Rows are points. Each copy is the shape, with its points in the same order, turned, moved and blurred by noise. Is it also mirrored, or only turned?

Shape (6 x 2):
[[ 1.2  0.2]
 [-0.5  8.5]
 [ 1.2  2.9]
 [ 1.2  5.4]
 [ 0.9  4.9]
 [-4.4 -7.8]]
Copy 1 (6 x 2):
[[-1.0 -3.3]
 [-8.9 -0.8]
 [-3.6 -2.8]
 [-6.2 -2.3]
 [-4.8 -3.1]
 [ 8.2  1.5]]
Copy 1 is: mirrored
Copy 2 (6 x 2):
[[ 1.2  0.6]
 [-6.9  2.7]
 [-1.2  1.9]
 [-3.3  3.1]
 [-3.3  2.9]
 [ 5.9 -7.8]]
Copy 2 is: only turned

Shape (8 x 2):
[[ 4.0  1.8]
 [ 3.0 -0.1]
 [-1.6 -4.7]
 [ 0.1  0.6]
 [ 1.9 -4.3]
 [-2.2 -3.6]
 [ 9.4 -7.3]
 [-1.8 -6.4]]
Copy 1 (8 x 2):
[[ 2.8 -3.9]
 [ 2.6 -1.2]
 [ 2.3  5.2]
 [ 0.5 -1.2]
 [ 4.2  1.6]
 [ 0.5  4.5]
 [12.2  0.2]
 [ 2.4  6.4]]
Copy 1 is: mirrored
Copy 2 (8 x 2):
[[ 3.5  3.8]
 [ 1.8  3.6]
 [-4.7  1.8]
 [ 0.6  1.0]
 [-2.9  4.7]
 [-4.1  0.6]
 [-2.2 12.4]
 [-6.5  2.3]]
Copy 2 is: mirrored

Shape (8 x 3):
[[  5.5  -1.6   0.3]
 [  0.2   5.1  -0.9]
 [  1.7   4.9   0.6]
 [  0.3   5.8   0.9]
 [  1.0   0.4  -1.8]
 [ -6.0   0.3  -3.5]
 [ -4.9   0.0   3.9]
 [  3.7 -13.4   2.0]]
Copy 1 (8 x 3):
[[  0.7   5.3  -4.9]
 [  2.4   2.9   2.8]
 [  2.8   4.0   3.1]
 [  1.4   4.6   3.3]
 [  1.6   1.4  -0.9]
 [ -2.6  -4.3   2.5]
 [ -5.8   1.7   2.6]
 [ -5.3   1.9 -13.4]]
Copy 1 is: mirrored
Copy 2 (8 x 3):
[[  2.4  -2.7  -5.4]
 [  0.8   4.9  -1.1]
 [  0.8   4.6  -2.7]
 [ -1.1   5.5  -2.2]
 [  2.8   0.3  -1.1]
 [ -0.6   1.4   6.1]
 [ -5.8   0.4   0.8]
 [ -0.1 -14.3  -4.0]]
Copy 2 is: mirrored
Copy 3 (8 x 3):
[[ 4.9 -6.7  0.2]
 [-2.9 -5.2  2.8]
 [-2.4 -6.6  2.1]
 [-3.3 -6.7  2.1]
 [ 1.1 -3.1  0.8]
 [-3.2  2.9 -0.3]
 [-3.6 -2.4 -5.2]
 [12.1 -2.2 -8.5]]
Copy 3 is: only turned

Shape (6 x 3):
[[-1.0 -0.5 -0.4]
 [ 0.7  3.4  0.7]
 [-4.7 -1.4 -6.7]
 [-2.7 -0.4 -5.3]
 [ 9.2 -1.3  7.4]
 [-7.4 -1.1 -0.5]]
Copy 1 (6 x 3):
[[  1.4  -3.7  -2.1]
 [  4.0  -2.3   0.6]
 [ -2.0   0.7  -7.1]
 [ -0.8   0.0  -4.5]
 [  1.6 -10.4   9.2]
 [  2.6  -4.2  -7.9]]
Copy 1 is: mirrored
Copy 2 (6 x 3):
[[-1.0 -1.8  0.5]
 [ 4.0 -0.6  1.1]
 [-4.5  2.3  3.3]
 [-4.0  2.4  1.6]
 [ 5.5 -7.4 -7.3]
 [-3.0 -1.9  7.3]]
Copy 2 is: only turned
Copy 3 (6 x 3):
[[ 0.6  1.8  1.2]
 [-1.0  4.9  2.6]
 [ 2.8 -0.4 -5.5]
 [ 2.6  1.3 -3.8]
 [ 2.1  6.5 12.7]
 [-1.2 -3.5 -1.6]]
Copy 3 is: only turned
Copy 4 (6 x 3):
[[ 2.4  2.5 -1.4]
 [ 0.9 -1.0  2.4]
 [ 7.0  7.4 -0.7]
 [ 4.1  6.5 -0.3]
 [-7.7 -4.1 -2.5]
 [ 8.8  2.4 -3.9]]
Copy 4 is: mirrored

Shape (10 x 4):
[[  5.7   2.6  -3.7  -0.7]
 [ -9.0   2.0   4.1  -0.7]
 [ -3.7   1.8  -6.0  -0.3]
 [  7.2   1.8  -0.2  -4.0]
 [  5.2   0.5   4.3   1.5]
 [  3.2  -2.8   9.7  -3.0]
 [  6.0   0.4   1.5  -2.8]
 [  3.8  -2.2  -1.8   1.2]
 [  4.1   1.8  -1.4  -3.2]
 [-10.7  -4.9  -2.5   0.0]]
Copy 1 (10 x 4):
[[ 4.3  0.5 -6.8  3.6]
 [-0.3  0.8  7.0 -5.1]
 [ 6.0 -3.3 -2.4 -4.3]
 [ 1.4  4.0 -8.0  3.3]
 [-3.3  1.8 -2.4  5.6]
 [-8.1  5.1 -2.1  2.5]
 [-0.4  3.5 -6.8  3.4]
 [-0.7 -2.3 -6.3  2.0]
 [ 2.3  3.0 -6.1  1.4]
 [-0.9 -6.7  2.2 -9.4]]
Copy 1 is: mirrored
Copy 2 (10 x 4):
[[  1.0  -4.2   2.3   5.0]
 [ -4.4   3.9  -6.9  -4.9]
 [  1.9  -2.4  -6.7   2.4]
 [ -3.1  -5.1   4.5   3.7]
 [ -1.7  -1.0   6.4  -1.6]
 [ -7.6  -2.4   6.1  -6.5]
 [ -3.7  -4.0   4.7   1.3]
 [  2.4  -4.9   2.5  -0.6]
 [ -2.3  -4.4   1.2   3.2]
 [  0.7  -2.9 -10.8  -6.9]]
Copy 2 is: mirrored
